Every row gives one point. To make a cloud, some directions were put in groups of two or more. Within a group, all points are equally far from the middle, so they leave a hole (a ring in 2 directions, a hollow ball in 3). The other directions are filled evenly. Then the cloud was stretched, turned, moved and blurred a little. How many holes are there, and how many directions does each take, smallest first?
In the rows, 128 means zero.

Cloud (20 x 3)
[[149 178 110]
 [160 159 111]
 [126 100  61]
 [139  80 103]
 [117 128 100]
 [120 154  40]
 [132 102  87]
 [ 80 112 110]
 [128 109 106]
 [ 83 123  58]
 [126 134  83]
 [114 135  56]
 [122  92 123]
 [144 160  47]
 [ 65 143 149]
 [102 166  60]
 [117  92 169]
 [112 127 103]
 [134  76  93]
 [ 70 170 103]]
Holes: 0

Cloud (31 x 4)
[[153 135 184 123]
 [168 125 131 132]
 [114 142 195  81]
 [174 119 155 111]
 [144  92 181 127]
 [ 82 147 139  58]
 [ 66  89 136  86]
 [141  73 164 104]
 [141  80 105 137]
 [133 107 192  78]
 [118  99  87  60]
 [100  88  91 145]
 [100 132 187  70]
 [145  81 168  87]
 [142 104 125  44]
 [ 74  75 147 132]
 [138 127  99  49]
 [ 68 104 100  87]
 [ 76 137 171 155]
 [141 129 169 157]
 [103 151 179  69]
 [ 75  79 148  98]
 [137 141 115 157]
 [144 116  80 121]
 [126  74 175 117]
 [157  78 130 119]
 [167 115  99  95]
 [113  79 127 161]
 [140 126  81 127]
 [140 103 142  44]
 [ 78 116 189 139]]
Holes: 1 (4)

Cloud (48 x 6)
[[114 124 150 139 189 152]
 [ 95 120  97 141  62 164]
 [138  96 116 177 161 140]
 [144 195 195 148 134 130]
 [151  70 120 101 101 126]
 [ 49 153 161 119 112  90]
 [154 109 188 157  86 141]
 [185 162 105 144 127  60]
 [150 115  78 116 169  96]
 [116  90 103 111  62 148]
 [ 96 180 102 107 181 126]
 [171 161  84 134 144  61]
 [105  76 119 138 165 105]
 [ 69 174 135 129 162 157]
 [128 154  87 112 187  92]
 [166 110 147 138 145  55]
 [159  85 104 154 111 156]
 [ 90 166 117 130  43 119]
 [ 71  82 143 114  83 138]
 [114 118 131 176  72 170]
 [ 77 127 119 116 182 131]
 [123 137 166  98 146 179]
 [161 133 151  68 130 120]
 [100 107 128  74 107 159]
 [ 87 181 150 130 181  82]
 [ 89 126 139 114 161  56]
 [163 149 203 124 144 120]
 [125  72 161 140  79  91]
 [109 187  95 196 133 123]
 [135 121  65 142  73 145]
 [ 91 146 204 140  93 149]
 [ 71 108 115 105 144  75]
 [150 109 133 207 115 119]
 [188 126 144 143  84  81]
 [136 181 102 135  51 100]
 [ 99 193 127 173 151 155]
 [134 136 186 148  62  94]
 [115 107 111 192  97 157]
 [ 76 158 157  87 137 163]
 [155 101 137  85 132 152]
 [169 137 153 188  87 137]
 [114 166  73 195 109 102]
 [175 167 121 127 148  54]
 [ 97 125 163 125  60  75]
 [ 52 152 150 119 146 151]
 [109  97 205 125 128 108]
 [140 145 116 168 166  50]
 [ 98 181 123 134 172  58]]
Holes: 1 (6)

Cloud (87 x 9)
[[122 105 145  80 180 132 134 113 174]
 [ 77 190 119 123  99 140 119 139  79]
 [ 84  92 168 126 176 136 154 147  69]
 [115 197 117  79 120 155 148 161 117]
 [185 101 138 125 140 164 182 198 132]
 [194 140 145 138 157 136 174 184 125]
 [ 74  83 128 123  79 119  80 121  79]
 [176  99 196 127 133 175 140 133 147]
 [ 99 132 167  78 186 108 150 104 157]
 [ 85 138 105  88 108 121 176 172  38]
 [ 73 172  64  94  81 121 140 154 102]
 [158  89  66 126  57  90 125 166 121]
 [125 168  77 104  77 140 121 104  79]
 [119 128  55 105  52 140 131 154  71]
 [ 96 161  74 127  66 151 104 125  91]
 [ 98  64 104  87  67 106 144 119 169]
 [ 87 166  82 126 120 195 123 178 125]
 [118 140  65  54  64 135 111 133 117]
 [ 68 144  79 124 100  90 121 101 150]
 [156 114  68  78 101 173 140 119  69]
 [162 123 118  86 169 127 179 161 180]
 [113  91 123  89 120 203  94 174 140]
 [101 127 178 175  68 116 156 171 161]
 [ 48 141  96  72  75 122 107 143 130]
 [ 98 111 138 128  89  98 106  67 141]
 [156 127 166  72 107 186 135 156 131]
 [113  95 191 130  92 179 170 117 107]
 [123 192 119  80 139 132 176 165 134]
 [193 127 151 158 154 135 175 178 122]
 [101 164 158 135 118 131 172 159 211]
 [ 91 143 103 120 105 194 121 130  69]
 [182 163 122 133  84 126 156 106 171]
 [112 134  50  95 105 135  73 154  77]
 [ 76 129 189 113  73  91 133 155 143]
 [ 83 158 105  94  85 144 145 198 179]
 [147 142 131 137 151  73 106  95 155]
 [102 161  46 101  61 123 120 167 145]
 [ 64 106 103  91 139 104  94 131 158]
 [ 97  94 172  96 131 189 158 122  79]
 [ 95 121 176 120 108 163 101 194 156]
 [ 44  91 136 120 117 134 124 178 111]
 [111  56 126 117  76 127 105 181 165]
 [ 98 152  90 103  50 161 114 137 179]
 [164  85 113 114  86  94 103 185 103]
 [ 73  97  66 101  44 126 165 147 133]
 [ 86 109 131 127 163 200 154 153 145]
 [ 52 147  98 124  68 122 104 120 142]
 [122 124 134 108 147 130 122  51 102]
 [115 180  69 129  71 123 151 122 171]
 [113 103  80  71 149  93 135 173 158]
 [117 138 146 160 166 106 142 102 188]
 [139 127  40 158 109  96  96 156 145]
 [ 88  98 148 103 123  87 103 109 178]
 [ 90 150 115 161 178 127 133 159 105]
 [126 123 143  87  71  97 201 173 127]
 [103 151 139 154  89  59 138 107 123]
 [ 91 122  63  95  59 113 129 117  64]
 [158  93 178 112 136 135  78 163 146]
 [125 124 163  64  84 161 179 164 116]
 [ 54 116 142  67 165 100 149 154 141]
 [156  54 144  85  97 171 106 156 104]
 [152 140 134 111 158 132 100 208 176]
 [138 120 100 146  96 138 211 185 108]
 [172 126 141 176 116 181  86 124 116]
 [114 105 140  50 100  75 103 170 134]
 [137  62 120 125 146 102 170 182 129]
 [105  98  69  74  70 138 106 121 160]
 [ 72 176  99  85 155 147 129 176  71]
 [ 66 146  71 101 137 123 142 191 163]
 [123 133  89  59  72 147 143 164  39]
 [106 174 145 125  79  91 148 133 187]
 [ 99  92 110 115 162 120 141  77 131]
 [163 130 130 167 137  63 154 121 149]
 [162  82  73  73 105 115 122 139 164]
 [114 104 105 168  37 104 136 116  95]
 [106 100 117 150 188 163 113 124 123]
 [132 154  61 109  80 181 157 160 105]
 [ 93  95 138 124  76 191 135 115  68]
 [139 148 157  88 191 130 147 136 176]
 [170 132  67  87  97 114 125 114 177]
 [210 153 129  92 160 133 149 132  84]
 [ 44 149  84  93 128 104 151 161  97]
 [ 56  99 163 103 145 135 143 179 135]
 [142 147  75 101 195 135 106 170 113]
 [ 71 151  84  90 106 176 103 167  83]
 [105 110  92 152  64 161 110  80 125]
 [ 90 123  75 128 190 138 132 153 149]]
Holes: 2 (4, 4)

Cloud (99 x 9)
[[167  78  68  97 123  82 179 145  90]
 [183  77 153 125 133 104 100 131 200]
 [ 74 147 118 135 151  98  72 119 109]
 [176 122  56 175 161 108  93 104 113]
 [129 162 105  89 158 166 160  89 180]
 [ 93 106 147 161 167  70 157 152 199]
 [129 123  61 162 128  93 182 112 111]
 [ 95 181 136  94 143 135 146 167 163]
 [ 72 108 100 105  92 111 134  92 121]
 [ 95 114 177  86 111  58 114  93 128]
 [168 152 125  42 178 104 125 106 177]
 [130 133  99 170 174  83 153 179 156]
 [126 144 166 140 160 136 195 105 144]
 [104 161 107 179 132 135  73 142 174]
 [193 102  82 145 166  82 153 116 199]
 [ 76 104 156 147 119 154 173 121 129]
 [162 138 135 132 163 137 177  90 200]
 [133 193 152 149 113 143 111  88 207]
 [ 96  61 153  90 155  96  97 127 128]
 [146  93 180 131  95  92  79  82 154]
 [173 114  93 146  57 147 115 106 175]
 [149 163 188 111 108 136 163 132 123]
 [172 150 163 123  57 103 144 132 162]
 [202 153  88  97  87  76 102 107 139]
 [164 102 103  57 186  70 118 134 163]
 [ 68  82 176 145 153 141 124 136 126]
 [147 155 142  51  94 124 152 119 112]
 [124 100  74  80  91 111 161 145  98]
 [161  84 135 157 149 112 127 181 190]
 [135 120 191 116 133 105 199 164 174]
 [141 146 157 167  51  96  92 102 127]
 [198 190 133  92 116 135 126  97 136]
 [127 121  81 186 115  94  89 131 189]
 [ 70 178 148 111 137 119 142 130 107]
 [139  63 125 141  62  79 174 112 108]
 [154 120 158 167  91  87 119 153  82]
 [171 113 108 137 133  49 164 109  55]
 [ 86  97 119 166  81  68 138  86 141]
 [118 170 137 118 154 148 141  62 171]
 [129 105 188  93  71  97 165 106 118]
 [ 88 132 147 153  88 159 146 125 203]
 [115 120 144  67 164 157 163 184 152]
 [137 172 126 101 219 132 139  97 121]
 [196 153  58  79 170  93 143 120 170]
 [129 108 126 175  92 170 156 129 133]
 [119 146 167 170  96  37 139 105 162]
 [123 112 148 158 169 170  68 125 137]
 [ 55 105 141 113  99 156 121 125 141]
 [163 106 135  76 160 139  68 149 138]
 [157 110  96  67 126 128 115  79  96]
 [183 156 144 122 185 169 153 128 184]
 [159  75 135  93 153  98 139  77  93]
 [152 147 132 100 199  61 150 150  83]
 [149 119 142 161 109  43 172 130  78]
 [132 163 125 117  89 131  64  75 113]
 [160  74 104  66 131  83 189 128  89]
 [189 132 114 115 112  35 184 102 101]
 [153 205 104 108 148  87  96  90 152]
 [126  83 159  81 153 149  87 154 158]
 [136 148 147 192 158  49 106 118 177]
 [182  66 133 100 127  58 200 146 110]
 [143 128  68  99  81  88 160 159 154]
 [ 78  95 162  97 123 131 126 136  72]
 [171  96 127 142 102 168 125 129  89]
 [158 123 166 136  94 126 138  67 104]
 [185 118 113  66 173  59 186 139  94]
 [162 134 102  57 182  73 127 121 184]
 [199 154 112 116 183  43 102 126 141]
 [125 145 117 156  74  59 104 127  91]
 [177 149 143 193 181  89 109 102 170]
 [120 116 205  96 170 106  83 117 117]
 [ 98 140  90  95 109 172 151 102 154]
 [105 174 137 104 142 119 170  69 146]
 [132 129 128 177 142 101  71 148  84]
 [102 154  91 122 159 106 163 182 147]
 [125  88 188 134  68 103  90 124 146]
 [161 118 102 122 162 191  95 107 142]
 [137  97 104  94 107  79 137 171  73]
 [182  65 134 144 129  49  92 135 149]
 [115 121 164  51 158 123 172 178 144]
 [214 103 100 134  77 137 123 108 123]
 [220 108 140 145 102  84 146 102 101]
 [162  98 146 116  94  35 137 123 196]
 [141  76 107 117  64  46 169 135 106]
 [118  76 158 118  58  85 133  90 144]
 [155  81 151 161 156 133 126  91 111]
 [184 107  71 120 155  82 205 134 160]
 [134  74 133 141 118 146 173 104 121]
 [124  55 179 114 118  78 167 139  85]
 [101 120  90 183  94  74 170 117 114]
 [105 144 161 111 108 108 122  51 125]
 [129  96  65 107 156  86 101 107 159]
 [146  83 142 110 160 148 123  85 101]
 [107 187 111 100 137  96 164  79 134]
 [ 61 147  95 136 125 125  97 132 131]
 [128 159 144  61 140  62 115  96 152]
 [120 157 135 107 152  37  96 128 123]
 [161 115 154  87 210  40 163 141 117]
 [136  92 105 160  59 121 121 166 130]]
Holes: 3 (3, 3, 3)
